Each row of a before or after table is a point. The points were changed in one or more steps. Then noise was added and the rows were shuffled. The steps act on columns, c1 being the first. Name the steps. A step turns or swaps two columns, mirrors them in a line or flattens them onto one, adds a multiple of one to another, or multiplies or shifts one. Angles are multiples of 10 degrees, from the lower column toward the higher: turns from -170 to 170, lines from 10 to 170 but not 90. Use the fewest steps. Two steps may share a column if one is a turn and the other turns, adds or multiplies; they go together, in the order done. Otherwise the lowest column goes first.

Before:
[[-1.3 -1.8 -0.8]
 [-1.7 -2.5  2.1]
 [ 5.6 -2.4 -2.9]
 [-1.9  2.8 -3.2]
 [12.4 -3.2  4.4]
 [-0.5 -3.1 -3.1]
 [-0.2  2.1  2.3]
 [ 2.7  0.6 -2.8]
 [ 5.6 11.5  0.0]
 [ 1.4 -3.2 -1.0]
 [-1.6  0.7 -2.9]
 [ 1.2 -1.7  0.7]
 [-0.3  7.8 -1.8]
 [-0.6 -1.9 -3.1]]
After (14 x 3):
[[ -1.8  -2.8  -1.4]
 [  2.1   1.1   3.2]
 [ -1.1  -2.0   0.7]
 [ -2.3  -1.4  -4.4]
 [  0.7  -6.3  -3.9]
 [  0.1   1.5  -4.0]
 [ -1.2  -0.9  -4.2]
 [ -1.6   0.0  -0.7]
 [  6.7   4.4  -2.7]
 [  4.1 -12.1   5.7]
 [  1.5   2.9  -3.9]
 [ -2.6   0.2   2.4]
 [ 12.5   1.1  -0.1]
 [  2.6  -2.5  -3.7]]
Steps: turn c1 and c2 by -60 degrees; multiply c3 by 1.3

Before:
[[-4.2 -2.5 -0.3 -6.2  2.5 -5.4]
 [ 3.8 -1.5  0.8  5.7  0.7  0.3]
 [ 6.4  8.7 -3.5 -6.0  7.2 -5.0]
 [ 1.3  4.4  1.8 -3.6 -0.8 -0.4]
 [ 5.9 -2.8 -6.6 -1.8  7.6  5.7]
 [ 1.5  2.1 -4.0  0.2 -1.6 -3.1]
 [-2.3  3.0 -3.8  4.4  1.7 -3.1]
 [ 7.9  2.6 -0.4  4.5  3.1 -5.1]
 [-1.1  6.1  0.3 -1.8 -3.3 -3.0]
 [ 2.5  1.2 -3.2  0.3  3.5  0.6]]
After:
[[ 3.4  4.1 -0.8 -3.4 -1.3 -0.6]
 [-1.1  0.8 -4.1  3.4 -0.4  2.2]
 [ 2.8  1.5 -4.9 -1.4  0.6  2.0]
 [-6.5 -1.9 -7.6  7.3 -3.0  4.8]
 [ 3.1  2.1 -4.6  2.4  4.2 -1.6]
 [ 5.9 -1.4 -1.0  1.6 -6.5 -2.8]
 [ 3.6  6.0 -4.4  6.1 -6.9  7.2]
 [ 0.1  3.0  0.8 -1.4 -3.6  1.6]
 [-1.0 -1.1 -0.1  1.8  5.6  3.6]
 [ 3.6  1.7 -1.7  3.9  4.1  8.5]]
Steps: turn c1 and c6 by 100 degrees; multiply c2 by 0.7; shift c3 by -1.0; mirror c4 and c5 in the line at 40 degrees

Before (8 x 9):
[[ 1.4  5.6 -3.0  1.2 -1.8 -2.2 -0.9  0.0  3.8]
 [ 1.5 -5.0  2.2 -3.2  6.1  0.9 -3.1  1.6  2.3]
 [-3.3  6.1  6.7  0.7  3.4 -2.9  0.1  1.5  5.9]
 [-2.7  1.2  2.7 -0.1  4.4  1.0 -1.6 -6.6 -6.8]
 [-2.3  7.0  5.3  3.9 -2.9 -3.1 -4.2 -0.8  1.8]
 [-2.7 -2.6 -0.9 -5.3  0.3 -6.8  0.4 -0.8 11.3]
 [ 1.6 -1.3  2.2 -4.1  0.9 -4.3  3.4 -5.2 -2.5]
 [-1.2 -1.1 -1.7  2.1 -2.2 -2.4  2.4 -3.3  2.1]]
After:
[[-1.8  0.9  2.1 -2.4  5.3 -5.0 -5.1  2.0  1.8]
 [ 2.6  1.0  5.2  4.4 -2.4  7.8 -3.6 -0.7  1.5]
 [ 3.1  1.4  7.1 -0.3  3.3  6.7 -2.2  1.2  6.6]
 [ 2.2 -1.5  3.1 -0.7  4.3  0.6  9.0 -6.6 -6.1]
 [-2.0  0.6 -2.6  1.1 -1.4  6.1 -1.5  0.3  3.9]
 [ 2.2  7.3 -0.4 -5.5  0.3 -0.8  1.4 -1.8 11.2]
 [ 1.2  2.3 -1.8  2.1 -2.0 -0.6  7.4 -2.9  2.3]
 [-1.2  5.1  2.2 -4.1  1.5  0.2 11.4 -4.3 -2.7]]
Steps: multiply c1 by -1; turn c2 and c6 by 110 degrees; add -1.5 times c8 to c7

Before:
[[ 3.4 -0.7  0.3 -0.1  3.6 -5.3 -1.8 -5.3 -0.3  2.5  1.1  2.0]
 [-8.2 -0.2 -3.9  0.5 -0.7 -1.0  6.3 -1.7  2.3  2.7 -3.3 -2.6]
 [ 1.9 -0.9 -2.1  0.7  0.1 -0.4 -5.3 -3.1 -1.1 -2.1  3.3  1.8]
 [ 4.0 -0.5  4.8 -0.5  0.7 -1.1 -0.4 -1.0  2.6  0.5 -1.2 -0.6]
 [-2.7  1.2 -4.1 -0.1  0.7 -5.2  6.2 -2.1  2.0 -3.6 -0.6 -1.8]
 [ 3.5  1.1  4.8  1.8  0.0 -2.5 -2.0 -1.3 -3.2 -1.9  0.3  1.7]
 [-0.1  0.0  1.3  2.8  4.4 -3.4 -1.9  1.8  4.1 -0.5 -2.5  2.3]
 [ 0.5  1.6 -5.5 -2.6  1.5 -0.2  5.3  1.2 -0.6  0.4 -5.5 -2.9]
 [ 2.5 -4.4  1.1  1.3  2.1 -1.6  0.6 -1.4 -2.6 -1.1  1.3  5.5]
 [ 3.7 -0.6  2.9 -2.6 -2.0  3.9  2.9 -2.1  8.3 -3.7 -7.1  5.7]
 [ 3.3  2.3  4.8 -0.1  3.2  7.9  5.0 -1.5  9.5 -2.7 -1.6  5.7]
 [-5.9  5.2 -5.5  4.2  0.7 -2.2  6.6 -3.4  2.0  1.7 -5.6  0.7]
 [-5.6  4.6 -7.3 -2.5 -3.0 -3.4  7.8  1.5  1.9  2.9 -1.4  1.2]
 [-6.2  3.1 -2.6 -4.5  2.1 -1.6  3.6 -2.3 -0.3 -1.2 -2.8  1.7]]
After:
[[ 0.0  1.4 -3.8  1.2 -0.2  0.5 -0.7 -3.5 -2.9 -2.8  1.2  3.0]
 [ 3.7 -1.4 -4.6 -2.2 -2.2 -2.5 -6.6 -0.9  0.3  3.7  1.0  1.7]
 [ 2.5 -1.4 -1.9 -1.5  1.1  0.0  0.1 -1.0  0.5  2.8 -5.1  5.0]
 [ 3.8  1.3 -3.3 -0.4  2.1 -3.5 -5.6  1.1 -1.2 -3.0 -0.7  0.1]
 [ 3.2 -1.5 -4.3 -4.9  6.6  2.1  1.9  1.6  2.6 -1.0 -1.7  1.0]
 [-3.0  0.6 -2.1 -2.0  1.8  6.9 15.4  0.2 -4.0 -0.1  1.6 -1.8]
 [-5.2 -1.1  0.9  2.5 -0.8  7.9 19.7  1.8  1.2 -3.0  5.1  1.5]
 [-7.8  3.5  1.2 -2.6 -0.3  3.3 12.2  0.2  1.8 -2.7  0.9 -1.2]
 [-5.9  2.5  1.2 -4.8 -3.9  5.8 15.9 -2.6  0.6 -2.5  6.5  2.8]
 [ 2.7 -1.3  4.5 -1.1  4.3 -8.3 -6.9  0.9 -6.6 -7.6  2.5  6.1]
 [ 0.5  5.3  3.0  1.9  4.9  5.1 12.4  2.0  0.4  0.4  3.8 -1.0]
 [ 3.7  5.1  2.2 -0.6  2.6 -4.6 -3.6  3.4 -6.7 -5.6  1.1  7.3]
 [-6.3  0.9 -0.2 -1.2  9.9  3.6  8.6  4.5 -0.6  0.7  3.9  2.4]
 [ 1.8 -3.4  0.9 -3.5  0.6  2.0 -2.7  0.3 -1.5  2.4 -1.4  0.7]]
Steps: turn c11 and c12 by -20 degrees; turn c2 and c11 by 110 degrees; turn c3 and c6 by -120 degrees; add 1.5 times c6 to c7; turn c4 and c8 by -110 degrees; add 1.5 times c8 to c5; turn c9 and c10 by -120 degrees

Before (14 x 14):
[[-1.9 -5.3  0.9 -3.8 -4.5  5.7 -2.0 -4.7  0.7 -1.6 -3.6  0.8  0.6  1.1]
 [-1.0 -0.7 -1.8 -0.3  4.3  4.9 -4.2 -7.5 -4.3  0.2 -0.2  3.3  2.9  0.6]
 [-0.6  0.7 -0.9 -0.3 -1.7 -0.6 -1.0 -5.5 -2.3 -0.7 -1.5 -3.8  2.2 -2.2]
 [-3.7  0.0 -1.9 -6.2 -1.1 -1.1  1.3  2.1 -2.8  5.9  1.9  3.5  3.7 -8.2]
 [ 1.7  2.2 -0.6  1.4  1.2  5.0 -2.4 -7.2  5.1 -0.7 -4.4  0.6  3.6  0.8]
 [-0.4 -1.9 -0.7  0.0 -0.9  3.2 -4.7 -1.1  2.7 -3.2  2.7 -0.7  2.3 -0.3]
 [ 0.7 -0.1 -1.5 -5.7  0.8 -1.2 -1.3  7.8 -5.5  7.7  0.3  0.4  1.2  2.0]
 [ 2.4 -5.1 -1.3 -1.1  0.4 -4.5  0.3  4.9 -3.2  6.7  0.7  3.7 -1.0 -0.8]
 [-3.5  1.3 -3.3 -3.9 -1.1 -1.6  8.1  4.8 -3.0  3.0  4.3  2.5 -0.2 -2.7]
 [ 2.5 -3.0  0.1 -2.1  8.1  1.6  1.2  3.3 -1.0  5.1  0.8 -3.2 -1.7 -1.7]
 [ 2.8  0.6 -5.2 -2.3 -1.0  4.5 -3.4 -4.4  0.5 -2.1 -2.1  0.1 -1.7 -2.5]
 [-0.8  2.7  0.6 -5.2  1.2 -1.5  4.5  2.6 -4.8 -2.8  0.0  4.5  3.8 -6.9]
 [-1.2  3.3  2.3 -9.2 -2.0 -3.4  4.5 -1.1 -0.6 -0.3  5.4  4.1 -0.5 -4.8]
 [-1.8 -3.2 -4.2 -3.7  3.9  0.2 -3.5 -4.0  2.2 -1.5 -3.2  0.1  2.1  1.7]]
After:
[[  0.9   3.4  -3.1  -9.1   4.7   4.8   4.5   4.8  -0.7   1.2  -2.6   1.2
   -0.5  -3.3]
 [ -8.0   0.5  -3.2  -2.2   0.5   2.5  -3.6   1.3   0.4  -1.4   4.8   2.2
   -1.7   4.5]
 [ 15.9  -0.1  -1.7  -5.7   0.2  -2.1  -1.3  -4.8  -5.5  -4.3  -6.1  -2.3
    1.4  -1.3]
 [ -0.7   0.8   0.5  -0.2  -3.1   2.2  -1.1   2.4  -2.4   0.8   5.1   7.2
    2.1  -0.6]
 [  1.8  -0.6  -1.4  -0.3   1.9  -0.6  -4.2   4.7  -4.3   0.8   6.0 -12.9
    2.8   4.9]
 [  8.0  -3.0  -0.6  -2.1  -5.8   1.8   1.2  -1.5  -1.0  -4.7  -3.1 -16.3
   -1.7   1.6]
 [ 10.8   1.2  -7.6  -4.0   2.8   2.6   8.1   0.3  -3.0   1.5  -6.5   0.4
   -0.2  -1.6]
 [ 11.6  -5.1  -2.0  -1.1   3.4   0.8   0.4  -2.6  -3.2  -5.4  -4.1  -4.1
   -1.1  -4.4]
 [ -6.3  -1.8  -3.5   0.1  -0.5   0.4  -4.8   2.8   2.7   2.0  -0.9   2.6
    2.3   3.3]
 [ -1.1  -2.9  -1.0  -3.6  -1.2  -1.8  -3.5   0.1   2.3   2.2   5.0  -9.3
    2.2   0.1]
 [ 17.3   0.1  -3.8  -6.4   3.6   8.3   1.3   0.1  -2.7   0.2  -2.9  -0.5
    3.6  -1.0]
 [ -5.1   2.8   0.6  -5.2   3.8   6.8   4.5  -1.6  -4.9   2.2  -2.1  -6.6
    3.7  -1.5]
 [ -3.7   2.2   3.7   1.4   0.1  -0.8  -2.4   1.1   5.1  -1.2   8.2  -3.2
    3.6   4.9]
 [ -1.0  -5.3   4.5  -3.8   2.2  -1.2  -2.0   0.3   0.8   2.4   5.9   9.8
    0.7   5.8]]
Steps: turn c1 and c10 by -120 degrees; multiply c1 by 2.5; add -1 times c11 to c3; turn c8 and c11 by -130 degrees; turn c5 and c12 by -110 degrees; multiply c12 by 2.5; turn c6 and c14 by 90 degrees
